Every row gives one point. Before rounding, the points of a table are all equally far from one centre. They may lie mostly on one side of it. Where is the centre, to within rounding?

Points:
[[ 36 -70  -7]
 [ 40 -51 -26]
 [  8 -96 -17]
 [ 29 -11  15]
 [ 15 -17  36]
 [ 14 -33  42]]
Centre: [-17 -42  -9]

Points (14 x 8):
[[-25  61  53  19  61  55 -29  -4]
 [  0   8  11  44  17  40  46 -62]
 [ -4  10 -15 -17  63  10   1  25]
 [-22  57  30  -4  15  60   5  20]
 [-50  51  58 -36  79  60  22 -51]
 [ -5  30  15 -22 -14 -19  10 -43]
 [  3  -6 -11 -25  93  16   5   4]
 [  6  43  -8 -44  92   4 -11 -21]
 [-46  47  26  -8  13  71  30   1]
 [-62  54  41 -17  50  -6  36 -50]
 [-18  67   9  19  14  13 -29 -57]
 [ 32   6  32 -56  41  47  47 -65]
 [ 36   1  -4 -34   4   6  22 -40]
 [ 17  58  40  16   5  58  25 -67]]
Centre: [ -9  20  28 -10  46  32   7 -37]

Points, 17 rows:
[[  27  -18  -18   19   64  -32  103  -35   32    3   38]
 [ -48   -9   -2    5  -17   -9  -47  -40   28   62   23]
 [ -79  -13  -14   60   31    3  -13  -33   28   18  -14]
 [  -8  -40   -7   20   49  -52   95  -17    1   23   51]
 [  -9   -9  -14   18   73   30  -37   36   70    1  -32]
 [   6   73  -82   24  -23  -15   18    0   24  -13   12]
 [ -18  -22  -44    9  -18   25    0   22   67   48  -30]
 [   3   28   -6   50   41  -11   17  -81   36   65    7]
 [ -77   -1    4    1    1  -16   31   -5   46   55   10]
 [ -49   17  -43   -4   70   -9    6  -44   53   33  -16]
 [  24   16  -55  -38   84    0    8  -41   51   -5  -11]
 [ -19  -34  -37    3  -13    1   66  -22   76   24  -23]
 [  29    6  -84   -1  -11  -16   50  -36   15  -56   -4]
 [ -22  -13  -76   -2   -6  -53   59  -45   38   19   43]
 [ -41   -7 -100   21   -2  -44  -24   -8   56   24    6]
 [ -58  -11  -42   37    9  -28  -23  -64   16   51   -4]
 [ -23  -19  -67  -32   17  -13   12  -53   71   29    9]]
Centre: [ 18  -7  -6  20  18 -40   1  -1  23  -3   7]

Points:
[[  44  -52    3   94   41  -55  -22  -14  -51   32   22   25   51    5]
 [   4  -95  -15  -12   17   18  -16  -78   35  -14    7  -38  -25  -14]
 [   5   47  -13   52   40  -20  -15  -15  -20   79    8  -45  -19    0]
 [  47   -4  -69   22    4  -24   -6  -15  -21    1  -20    5  -88  -15]
 [  54  -11  -26   59  -30  -26  -69   15   -6  -28   -3  -14   29  -38]
 [ -21  -38  -59   53   -3  -18    8   55   26   -1   23   38   14  -15]
 [  13  -30  -25   39   27  -40  -39    5   19  -26   38   43   29   21]
 [  22  -14   32  -46  -26    9  -23  -50   46   20   -1   16   -9  -63]
 [  15  -12  -49   32  -32  -65   31  -39   -8   -2   74   48   -4  -69]
 [  20  -31  -72   41   -9  -25  -33   13   42   80  -14  -17   57  -23]
 [  21  -61   26  -39  -15   -8   43  -25  -46   -7    9  -32   69   43]
 [  26  -34  -46  -11    7   30   90   -2  -17    2   -6   53  -17  -71]
 [ -10   19    8   64  -16   12   18    1   46   24   18  -18   83  -32]
 [  53  -16   35  -33   22   56   32  -19   43   17  -19   -3   49  -41]
 [  38  -59  -80   22   59   25   58  -40   25   52   -6   10   50    6]
 [  33    2  -27   13  -13 -103   58  -23  -31   53  -11   19    0  -66]
 [  70  -49   34   31 -100   -5   24   -6  -24    4  -40   16    8  -44]
 [  81  -12   28   18   -8  -59    0  -46  -33    6   27   19   -3   63]
 [  17  -97  -46   57    6   14   35   15   44   19  -23   14   43   30]
 [ -20  -29  -38   25  -77   -9   39  -23   24   24   76   14   13   31]]
Centre: [ 37 -38 -11  24  -7  -5  22 -20 -12  30  18 -13   7 -22]
